Each point is reached from the start by the listed moves, each made once or not at all, plus a little noise. Say if it took an odd or an even number of moves. Then give how often each move was made.

Moves:
(1): [ 0.31  0.07 -0.01  0.21  0.01]
(2): [-0.55  0.34 -0.61 -0.02 -0.36]
Start: [ 0.01  0.05 -0.10 -0.19 -0.02]
Points:
[-0.56  0.41 -0.71 -0.24 -0.41] => odd (0, 1)
[-0.17  0.47 -0.76 -0.02 -0.32] => even (1, 1)
[ 0.29  0.10 -0.12  0.04  0.00] => odd (1, 0)

Moves:
(1): [ 0.68  0.05 -0.20  0.16 -0.38  0.13 -0.03 -0.16  0.27]
(2): [ 0.26  0.54  0.24  0.24  0.13 -0.08 -0.42 -0.10  0.00]
(3): [-0.14 -0.38  0.31 -0.15 -0.24  0.09 -0.06  0.40 -0.01]
(4): [-0.09 -0.19 -0.09  0.53 -0.22 -0.16 -0.36  0.21  0.03]
(5): [ 0.02 -0.23  0.19  0.04  0.57 -0.10 -0.08  0.16  0.42]
(6): [-0.10  0.02 -0.22  0.08 -0.05  0.86  0.15  0.14  0.24]
(7): [-0.11  0.19  0.14  0.18 -0.07  0.03  0.19  0.17  0.19]
(8): [ 0.27 -0.09 -0.18 -0.15  0.04 -0.18 -0.05  0.49 -0.24]
(9): [ 0.02  0.23 -0.06 -0.34  0.00 -0.23 -0.26  0.16  0.19]
Start: [-0.21 -0.09  0.00 -0.26 -0.07  0.05  0.09 -0.15  0.01]
Points:
[ 0.11 -0.21  0.04 -0.02 -0.83  1.16  0.31  0.43  0.72] => even (1, 0, 1, 0, 0, 1, 1, 0, 0)
[-0.23 -0.55  0.33 -0.15 -0.02 -0.47 -0.52  1.44  0.62] => even (0, 0, 1, 1, 1, 0, 1, 1, 1)
[-0.44  0.12 -0.09 -0.02 -0.19  0.94  0.42  0.14  0.44] => even (0, 0, 0, 0, 0, 1, 1, 0, 0)

Moves:
(1): [ 0.15 -0.11  0.19 -0.05  0.16  0.02  0.29  0.13  0.30 -0.26 -0.17  0.08
  0.18  0.09  0.34  0.39 -0.05  0.03  0.08 -0.13  0.09  0.06  0.20 -0.01]
(2): [ 0.29  0.25 -0.19 -0.15  0.02 -0.08 -0.14  0.19  0.13 -0.09  0.06 -0.01
  0.20  0.39 -0.08 -0.18 -0.07  0.07  0.22 -0.14 -0.08 -0.15 -0.03  0.01]
(3): [ 0.03  0.10  0.12  0.45 -0.02  0.08  0.10 -0.01 -0.34  0.20 -0.13  0.34
 -0.07  0.10 -0.41  0.25  0.07 -0.13  0.00  0.03 -0.24  0.14  0.36  0.01]
(4): [ 0.07  0.04 -0.15  0.19 -0.19 -0.12  0.17 -0.05  0.33 -0.06 -0.05  0.12
  0.19  0.06 -0.10 -0.03 -0.04 -0.07  0.01 -0.10 -0.03 -0.18  0.17 -0.14]
(5): [ 0.04  0.14 -0.03  0.08  0.32  0.02  0.07  0.14  0.02 -0.08 -0.15 -0.08
 -0.01 -0.07  0.34 -0.04 -0.09 -0.33 -0.19  0.16 -0.09  0.14 -0.04 -0.20]
(6): [ 0.18  0.14 -0.05 -0.05 -0.10  0.26 -0.09 -0.17  0.20  0.07 -0.13  0.10
  0.24 -0.12  0.18  0.25  0.18  0.25 -0.10  0.21 -0.08  0.14  0.10  0.01]
(7): [ 0.06  0.03  0.05  0.06  0.01  0.12  0.43 -0.04 -0.11 -0.07  0.12  0.01
  0.23 -0.04 -0.10 -0.01  0.10  0.12  0.01 -0.16 -0.14  0.22 -0.14  0.17]
(8): [-0.19  0.21  0.02 -0.09 -0.15  0.28  0.18  0.29 -0.05  0.02 -0.02  0.14
 -0.19 -0.26  0.00 -0.20 -0.21  0.10 -0.03 -0.07 -0.14 -0.01  0.04 -0.06]
(9): [-0.18  0.05  0.02 -0.16  0.03  0.11 -0.05  0.01  0.22 -0.16  0.05  0.02
  0.05  0.25 -0.03 -0.09  0.07 -0.12  0.11 -0.01 -0.08  0.15 -0.07  0.05]
(10): [-0.06 -0.38 -0.11 -0.09  0.09  0.13  0.13  0.00  0.01  0.57 -0.16 -0.17
  0.09  0.10 -0.30  0.10  0.17 -0.17  0.15 -0.06  0.16 -0.04 -0.04 -0.02]
(11): [ 0.10  0.05  0.07  0.10  0.04  0.04 -0.13  0.07  0.05 -0.07  0.00  0.14
 -0.16 -0.21 -0.02  0.03  0.31 -0.01 -0.08 -0.09  0.00  0.12 -0.11 -0.16]
(12): [-0.12  0.01  0.06 -0.08  0.15  0.04 -0.09  0.08  0.12 -0.06  0.00  0.21
  0.09 -0.01 -0.05  0.03 -0.05  0.03 -0.05  0.04  0.21  0.05  0.14  0.06]
(13): [-0.16 -0.35  0.22 -0.15  0.10  0.11  0.09 -0.21  0.09 -0.04  0.31 -0.04
  0.01 -0.34  0.03  0.16 -0.22 -0.15 -0.04  0.04 -0.14 -0.06 -0.07 -0.16]
(14): [ 0.07  0.00 -0.15  0.35 -0.07  0.43 -0.11  0.02 -0.02 -0.04  0.23  0.08
 -0.05  0.24  0.06 -0.04 -0.12  0.12 -0.25 -0.12 -0.13  0.00 -0.14  0.04]
(15): [-0.11  0.43  0.17  0.15  0.13 -0.09  0.13  0.10 -0.17  0.19 -0.22  0.13
  0.19  0.03  0.36 -0.01  0.13  0.38  0.19  0.06 -0.12  0.13  0.01 -0.08]
(16): [-0.02  0.02 -0.21 -0.07 -0.17  0.01  0.03  0.22 -0.01  0.02 -0.17  0.26
 -0.03  0.26 -0.06  0.34 -0.21 -0.06 -0.05  0.36  0.14  0.07 -0.29 -0.03]
(17): [ 0.18 -0.19  0.13 -0.07  0.08 -0.07  0.10 -0.04 -0.24 -0.05 -0.21 -0.02
  0.01  0.22 -0.21 -0.15  0.26  0.20  0.10 -0.31  0.10 -0.12  0.00 -0.31]
(18): [ 0.02  0.03  0.13  0.11  0.23 -0.01 -0.25 -0.17  0.08 -0.24 -0.28 -0.07
 -0.18  0.09 -0.20 -0.06 -0.49  0.35 -0.02 -0.10 -0.19  0.12  0.19 -0.27]
(19): [-0.22  0.07 -0.40 -0.07  0.18  0.25 -0.01  0.19 -0.06 -0.14 -0.18 -0.22
  0.05 -0.06 -0.05  0.27  0.13 -0.09  0.16 -0.10  0.09 -0.18  0.19 -0.17]
(20): [ 0.05 -0.12  0.23 -0.02  0.47  0.06  0.09  0.14 -0.02 -0.25  0.13  0.03
  0.00 -0.14 -0.12 -0.06  0.04  0.11  0.31  0.60 -0.07 -0.34  0.28  0.48]
(21): [-0.26  0.47  0.28  0.11  0.06  0.01 -0.14  0.04  0.22  0.04  0.44 -0.25
 -0.10  0.28 -0.27  0.08  0.36  0.02 -0.12  0.12  0.02 -0.22 -0.11 -0.26]
(22): [ 0.18 -0.16 -0.13  0.02 -0.18 -0.05 -0.18  0.23 -0.12 -0.09  0.22  0.03
 -0.03  0.08 -0.06 -0.06  0.08  0.25  0.09  0.28  0.15  0.18  0.09  0.00]
(23): [ 0.06 -0.04 -0.05 -0.14  0.13  0.02  0.05 -0.14  0.06  0.19  0.21 -0.02
 -0.19  0.08  0.07 -0.01  0.18  0.23 -0.08 -0.03 -0.28 -0.17  0.16  0.00]
(24): [-0.15 -0.06  0.06  0.13 -0.02  0.01 -0.32  0.04  0.11  0.06 -0.02 -0.04
  0.24 -0.03 -0.10  0.12  0.09 -0.01 -0.24 -0.06 -0.03 -0.07  0.17  0.23]
Start: [-0.08 -0.24 -0.29  0.22  0.47 -0.13  0.00 -0.11  0.03  0.25  0.07 -0.26
 -0.15  0.00  0.33 -0.22 -0.04  0.14  0.08  0.13  0.09  0.02  0.00 -0.02]
Points:
[-0.17 -0.08 -0.14  0.07  1.39  0.41 -0.56  0.43  0.23  0.35 -0.16 -0.49
  0.52  0.78 -0.57  0.55  0.44  1.27  0.68  1.03 -0.01 -0.58  0.46 -0.56] => odd (0, 1, 0, 0, 0, 1, 0, 0, 0, 1, 0, 0, 1, 0, 1, 1, 1, 1, 1, 1, 1, 1, 0, 1)
[ 0.10  0.02  0.65 -0.14  1.90  0.23  0.40  0.28  0.68 -0.53  0.45 -0.48
 -0.38  0.37  0.19 -0.31 -0.32  0.76  0.31  0.31 -0.71 -0.71  0.64 -0.79] => even (1, 1, 0, 0, 1, 0, 0, 1, 0, 0, 0, 0, 1, 0, 0, 0, 1, 1, 0, 1, 1, 0, 1, 0)
[ 0.00  0.15 -0.06 -0.03  0.59  0.24  0.98  0.41  0.86  0.20  0.17 -0.35
  0.53  1.07 -0.40 -0.32  0.58  0.38  0.56 -0.75  0.02 -0.22 -0.01 -0.50] => odd (1, 1, 0, 1, 0, 0, 1, 1, 1, 1, 0, 0, 0, 0, 0, 0, 1, 0, 0, 0, 1, 0, 0, 0)
[ 0.17  0.38  0.28  0.38  0.74  0.46 -0.10 -0.26  0.34 -0.12  0.13  0.19
  0.06  0.87 -0.89  0.38  0.31  0.66  0.06  0.09 -0.62  0.40 -0.20 -0.97] => odd (0, 1, 1, 0, 0, 1, 1, 0, 1, 0, 1, 0, 1, 0, 0, 1, 1, 1, 0, 0, 1, 0, 0, 0)
[-0.33 -0.17 -0.23 -0.15  1.46  0.86  0.28 -0.19  0.58  0.32 -0.12 -0.62
 -0.13  0.40 -0.28  0.64  0.68  0.36 -0.15  0.19 -0.41  0.24 -0.25 -1.36] => odd (0, 0, 0, 0, 1, 1, 1, 0, 1, 1, 1, 0, 1, 0, 0, 1, 1, 1, 1, 0, 1, 0, 1, 0)
[-0.08 -1.07  0.19  0.34  1.40  0.77  0.56 -0.14  0.24  0.52  0.05  0.15
  0.02  0.71  0.19  0.38  0.22 -0.14 -0.12 -0.26 -0.31  0.19  0.51 -0.57] => even (1, 0, 1, 0, 1, 0, 0, 0, 1, 1, 0, 1, 1, 1, 0, 0, 1, 0, 0, 0, 0, 0, 1, 0)
[-0.34  0.35 -0.48  0.17  0.62  0.80 -0.26  0.45  0.10  0.45  0.22  0.16
  0.35  0.10  0.21  0.24  0.37  0.95  0.38  0.29 -0.86  0.08  0.94 -0.16] => odd (0, 1, 1, 0, 0, 1, 0, 1, 1, 0, 0, 0, 1, 0, 1, 0, 0, 0, 1, 0, 0, 1, 1, 1)
[ 0.25 -0.50 -0.13  0.86  1.63  1.26  0.44  0.02  0.71 -0.68 -0.32  0.40
  0.35  0.35 -0.08  1.08  0.12  0.57 -0.28  0.35 -0.96  0.08  0.94 -0.46] => odd (1, 0, 1, 1, 1, 1, 1, 0, 1, 0, 1, 0, 1, 1, 0, 1, 1, 1, 1, 1, 0, 0, 1, 1)
[-0.23  1.20 -0.12  0.08  0.52  0.53 -0.16  0.68  0.49 -0.12  0.10  0.33
  0.33  0.93  0.03 -0.12 -0.14  1.50  0.31  0.70 -0.21  0.72 -0.04 -0.45] => odd (0, 1, 0, 0, 0, 1, 1, 1, 1, 0, 0, 1, 0, 0, 1, 1, 0, 1, 0, 0, 1, 1, 0, 0)
[-0.47 -0.08 -0.33  0.22  1.08  0.10  0.32  0.20  0.71 -0.36 -0.70  0.19
  0.35  0.11  0.61  0.88 -0.86  0.53  0.29  0.24  0.21  0.01  0.56 -0.79] => even (1, 0, 0, 1, 0, 0, 0, 0, 0, 0, 0, 1, 1, 0, 1, 1, 0, 1, 1, 0, 0, 0, 0, 0)
[-0.06 -0.44 -0.29  0.62  0.83  0.56 -0.76 -0.32  0.08  0.15  0.10 -0.06
 -0.27 -0.45 -0.24  0.72  0.28  0.79 -0.23  0.28 -0.62  0.23  1.08 -0.54] => odd (0, 0, 1, 0, 0, 1, 0, 0, 0, 0, 1, 0, 1, 0, 0, 0, 0, 1, 1, 0, 0, 1, 1, 1)
[-0.22 -0.28 -0.58 -0.06  1.31  0.51  0.11  0.46  0.29  0.53  0.31 -0.47
  0.52  0.16  0.45  0.02  0.86  0.28  0.33  0.01 -0.47  0.33  0.13 -0.29] => even (0, 1, 0, 0, 1, 0, 1, 0, 1, 1, 1, 0, 1, 0, 1, 0, 0, 0, 1, 0, 0, 1, 1, 1)
